Each row is a point. Two turns around zero, p and q, are shown by what they do to some points. Where does a point land after both, in the order given? Backwards means that the second turn is done in reverse. Each puzzle has new turns, and all numbers are rounded.
(in the rows, 128 means zero)

Turn p:
[172 101] -> [180 126]
[119 148] -> [110 141]
[114 136] -> [112 128]
[107 128] -> [110 118]
Turn q:
[106 122] -> [114 110]
[145  96] -> [160 112]
[ 93 151] -> [ 86 126]
[149 148] -> [133 156]
[147 123] -> [146 135]
Where do these land?
p, then q backwards: [142 156] -> [145 154]
p, then q: [147 122] -> [141 143]
q, then p: [ 96 105] -> [135  89]

Turn p:
[145  93 119] -> [ 96 145 145]
[ 95 149 138] -> [168 124 126]
[152 122 116] -> [102 130 120]
[126 160 166] -> [152  84 128]
[122 116 101] -> [122 157 122]
Turn q:
[108 155  96] -> [ 82 127 135]
[171 126 135] -> [158 126 160]
[102  91 145] -> [144 145  86]
[140 127 116] -> [127 137 143]
[119 141 147] -> [129 106 117]
Where do these land?
p, then q: [150 114 115] -> [107 123 109]
p, then q backwards: [118 100  96] -> [126 102  93]
p, then q: [141 105 160] -> [151 120  95]
p, then q: [113 160 121] -> [128 148 158]
p, then q backwards: [123 177 148] -> [125 132 181]
p, then q: [123 113 128] -> [130 113 125]

Turn p:
[104 159 181 108] -> [101 136  76 163]
[144 126 118 118] -> [126 139 146 129]
[120  86 130 138] -> [159 139 118 100]
[119 119 105 131] -> [149 117 140 126]
[153 150 106 146] -> [105 109 159 120]
Turn q:
[167 141 117 157] -> [141 130 162  92]
[112 142 136 126] -> [114 136 132 143]
[132 140 116  89] -> [104  93 123 132]
[160 154 117 123] -> [119 106 158 108]
[107  75 168 124] -> [172 138  92 168]
[111 141 123 146] -> [114 152 132 126]
[107 102 120 130] -> [133 140  96 129]
Where do these land?
q, then p backwards: [107 120 156 127] -> [113 134 132  96]
q, then p: [124 104 147 112] -> [128 121 149 101]
p, then q: [150 160 125 135] -> [128 152 110 154]
p, then q backwards: [136 114 131 172] -> [153 124  88 128]
p, then q: [123 142  81  94] -> [172 153 160 137]

Turn p:
[108 122 140 119 146  90] -> [123 163 119 134 101 145]
[136 102 150 106  95 152] -> [132  89  99 102 113 117]
[147 121 120 154  95 149] -> [159  91 133 132 143 119]
[146 126 104 151 155 139] -> [121 123 165 151 135 113]
[116 161 156 114 153  96] -> [122 187 123 109 124 132]
[145 107  99 100 103 130] -> [116  99  94 152 131 114]
[100 157 127 154 150 139] -> [124 145 165 117 148 154]
Turn q:
[148  99 115 155 145 122] -> [113 160 125 149 155 132]
[145 122 130  82 119 153] -> [ 93 106 118 121 104 101]
[131 154  97  66 113 135] -> [110  61 114 112 128 104]
[151 153 136  87 122 147] -> [ 98  90 140 121 103 120]
[105 120 115 130 116 116] -> [149 128 106 122 137 126]
[136 119 141 161 152  99] -> [142 154 141 163 139 148]
[107 115 146 143 117 111] -> [155 147 114 132 116 138]
[117 127 139 148 165 145] -> [137 155 163 130 134 112]
[113 143 134 181 103 125] -> [153 153 131 101 135 172]
Where do these land?
q, then p: [134  99 117 139 139 142] -> [121 158 135 131 143 142]
p, then q: [122 151 112 150 135 116] -> [125 136 165 129 124 135]
q, then p backwards: [101 131 112 106 140 132] -> [162 130 135 132 113 143]
q, then p: [120 118 195 148 144 121] -> [181 125 119  99 166 114]
p, then q: [128 115 107 105 133 111] -> [148 137 123 109 151 137]
q, then p backwards: [134 136 140  99 151 133] -> [151 104 119 134 145 140]
p, then q: [157 146 114 149  54 140] -> [ 82 147 133 184 169 116]

Turn p:
[ 94 105 131 120 141  62 101 131 139] -> [143 151  82 126 138 120 144 185 103]
[146 156 113 148 130 120 133 139 142] -> [129 115 149 134 164 114 129 128 132]
[ 99 147 121 131 164 142  97  91 130] -> [129 174 117 126 133 100 108 102  98]
[151 143 146 135 107 138 158 150 126] -> [119  87 148 133 122 123 139 122 154]
[107 148 134 134 159 130 118 134 115] -> [122 143 136 145 120  98 123 129 104]
[150 124 145 133 145 133 117  98 122] -> [120 150 122 128 130 129 154  98 128]
[137 129 131 100 124 144 129 135 143] -> [100 124 123 123 126 137 112 127 144]
[ 51 133 136 134  77 136 117 137 143] -> [175 113  94 121  96  98  74 147 142]
[160 114 126 128 141 136 196 127 136] -> [105 104 173  84 124 144 156 125 133]
[159 140 114 113  81 123 159 140 110] -> [126  65 133 132 136 160 129 119 134]
[123  72 120 140 155 144  98 126  86] -> [146 182 140 152  93 165 141 130 111]
[159 125 119 120 114 128 114 126 144] -> [120 128 120 131 154 150 128 122 149]
Turn q:
[135 138 112 125 134 171 121 131 136] -> [120 125 155 117 116 162 127 141 131]
[109 145 124 155  95 128 117 151 121] -> [140 128 110  86 132 130 133 138 100]
[166 145 162 142 189 134 134 114 127] -> [ 75 112 160 149 170 119 138 128 153]
[129 170 145 122 126 139 143 149 118] -> [105 149 129  91 144 136 130 114 139]
[ 98  71 127 129 119 154 157 139 117] -> [139 109 131 119  84 105  74 136 131]
[119 169 146 117 123 156  99 152  84] -> [112 144 150  68 117 122 168 124 134]
[109 102 111 120 134 101 123 114 168] -> [175 116 121 164 136 133 116 122 130]
[162 111 131 116 126 100 116 113 160] -> [139 149 131 180 145 127 131 133 115]
[116 124 119 122 100 129 121  95 137] -> [143 123 123 141 107 141 133 106 101]
[137 103 104 131 134  67 150 122 113] -> [134 126  71 166 129 103 128 139 145]
Where do these land?
p, then q: [150 145  93 112 123  87 118 157 148] -> [136  99 151 113 140 112 118 165 171]
p, then q: [104 119 125 158 146 126 125 155  92] -> [ 97 146 112 107 144 103 128 142  98]
p, then q: [144 128 150 131  92 110 124  98 140] -> [130 122 119 168 116 160 110 135 144]
p, then q: [180 145  95 133 118 102 102 148 143] -> [116  80 159 128 157 128 111 150 162]
p, then q: [115 134 106 139 138 152  86 141 144] -> [129 120 141 117 168 137 167 136 118]
p, then q backwards: [107 101 139 141 134 151 171 105 133] -> [ 93 134 133 108 110 163 112 145 101]
q, then p: [144 123 129 107  87 129 131 143 122] -> [129  96 121 153 141 117 111 111 116]
p, then q: [ 81  89 154 123 165 145 132 109 110] -> [121 175  92  96 111 143 149 103 104]
p, then q: [107 157 149 121 121 131 154  99 139] -> [152 139 107 163 105 116 142 113 135]
q, then p: [104 120 123 127 161 159 133  99  94] -> [150 130  98  90 106 144 129 143 159]
q, then p: [171 147 146 119 124 115 131 154 143] -> [111 129 144 143 135  81 117 128 105]

Turn p:
[137 146 120 115 119 150 167 111 125  86 156] -> [122 164 105 139  93 134  94 121 110 119 102]
[112 175 144 122 116  87 122 145 109 116 124] -> [108  98 121 136  98 130 145 114 171 112 106]
[121 131 134  75 105 132 115 131 120 125 103] -> [151 123 114 150 100 129 151 162 145 147 126]
[131 146 111 114 138 150 166 108 142 111 160] -> [140 158 112 129 108 130  79 110 117 132 113]
[ 86 134 122 136 114  99 122 115 127 133 131] -> [104 110 139 128 113 109 114 132 158 125 150]
[161 104 172 123 134 151 114 154 166 168 146] -> [190 106 134 120 149 146 146 115  88 106 152]
[138 131 109 152 113 130  97 104 131 136  92] -> [107 105 128 101 149 120 130 166 122 148 121]
[169  92 159 122 174 124 124 132 154 140 146] -> [178 133 158 142 173 142 127 116 106 100 122]
[107 140 109 121 130 137 105 111  95 122 133] -> [119 150 132 104 110 104 135 143 152 137 120]
[113 107  94 145 134 125  99 133 149 109 105] -> [107 136 115 118 167 136 122 160 149 131 150]
[107 120 126 142 113  84 135 107 109 119 105] -> [ 82 110 151 153 124 112 125 142 145 131 127]
[131 153  75 116 122 128 165 131 106 127 151] -> [109 158 129 118  94 152 103 102 139 164 115]
[145  99 184 152 173 150 135 157 154 168 108] -> [169 106 127 141 190 113 159  89  88 117 145]
[135 113 134 158 106 145 127 151 104 130 130] -> [103 136 128 114 124 134 161 122  99 121 143]
Turn q:
[105 181 141 142 124 108 113  92 130 157 118] -> [129 160 108 175 129  93 120 116 134  93 144]
[157 111 117  97  97 200 139 164 146 117 145] -> [ 92 118 144  84 124 175 146 164  73 126 120]
[141 101 151 115 119 133 143 117 147 102 119] -> [116 117 168 130 109 140 149 130 131 144 134]
[111 127 139 122 160 121 116 124 100 119  88] -> [139 100 131 155 161 136 121 120 161 122 139]
[124 147 139 173 153 121 105 100 122 160 152] -> [134 169 102 121 118 112 110 113 168  95 136]
[145 152 127 114 144  99 131 104 114 166 152] -> [158 131  95 136 103 102 144 133 140  96 114]
[124 147 132 139 134 108  79 118 121 123 155] -> [116 125 112 129 110 108  90 103 143 102 116]
[126 103 109 104 137 145 152 173 170  99 122] -> [133 112 159  99 147 158 151 106  85 157 118]
[ 97 133 149 133 123 118 141 124 108 149 150] -> [124 133  86 136 115 119 137 121 138 137 154]
[137  77  90 113 126 152 160 138 144 114  99] -> [126 119 165 102 164 141 163 151 118 166 108]
[124 105 103 113  85 147 120 142 136 107 137] -> [ 87 116 137 111 130 126 124 142  97 155 109]
[132 145 121 143 130 121 161 125 109  98 114] -> [156 118 145 128 136 111 116 145 123 140 160]
[141 136 146 157 131  92 105 143 119 153 112] -> [153 150 113 158 118 142  95 122 151 130 112]
Where do these land?
q, then p: [158 138 151 122 134  81 140 140 146 138  95] -> [109 101 126 111 142 135 140 129  71 123 103]
q, then p: [104 134 108  87 152 118  86  88 146 124 123] -> [ 94 127 136 177 161  98 100 146 141 115 122]
p, then q: [109 152 128 135 121 127 128 148 115 152 144] -> [108 128 133 132 110 104 159 134 123 133 122]
q, then p: [141 114 129 161 100 100 149 151  81 132 145] -> [146 107 140  87 124 176 146 132 133 154 153]
p, then q: [124 133 154 155 150 138 125  94 106 117 121] -> [156 105 133 162 134 111 118 110 144 146 130]
q, then p backwards: [114 119 123 156 119 143 102 143 141 130 117] -> [136 123  93 146 146 123 146 127 130 113 134]
q, then p: [130 150 115 158 133 128 156 146 114  42 133] -> [180 132 192 116 109 133 160 142 132  85 128]
p, then q backwards: [126 112 113 134 144 141 152  59 123 151 123] -> [129 138  85 157  88 103 128 127 138  88 117]
q, then p: [130 147 129  70 143 130  97 130 142 130 147] -> [ 88 160 127 162 132 110 127 163 117 133 125]
q, then p: [121  81 129  99 147 144 130 108 146 118 133] -> [144 127 121 178 125 105 108 120 113 139 148]
p, then q: [100 113 134 152 141 150 153 155 124 141 113] -> [144 134 105 109 122  82 141 122 146 120 137]
p, then q: [127 128 117  73  97 149  99 112 129 144 118] -> [141 143 111 126 106 164 125 157  90 143  96]
p, then q: [175 139 123 133 130 114 131 160 128 153 131] -> [113 125 141 122 141 148 164 159 148 112 146]
q, then p: [133 132 140 157  81 128 145 158 151 119 148] -> [131 112 136  90  78 117 157 123 133 142 128]
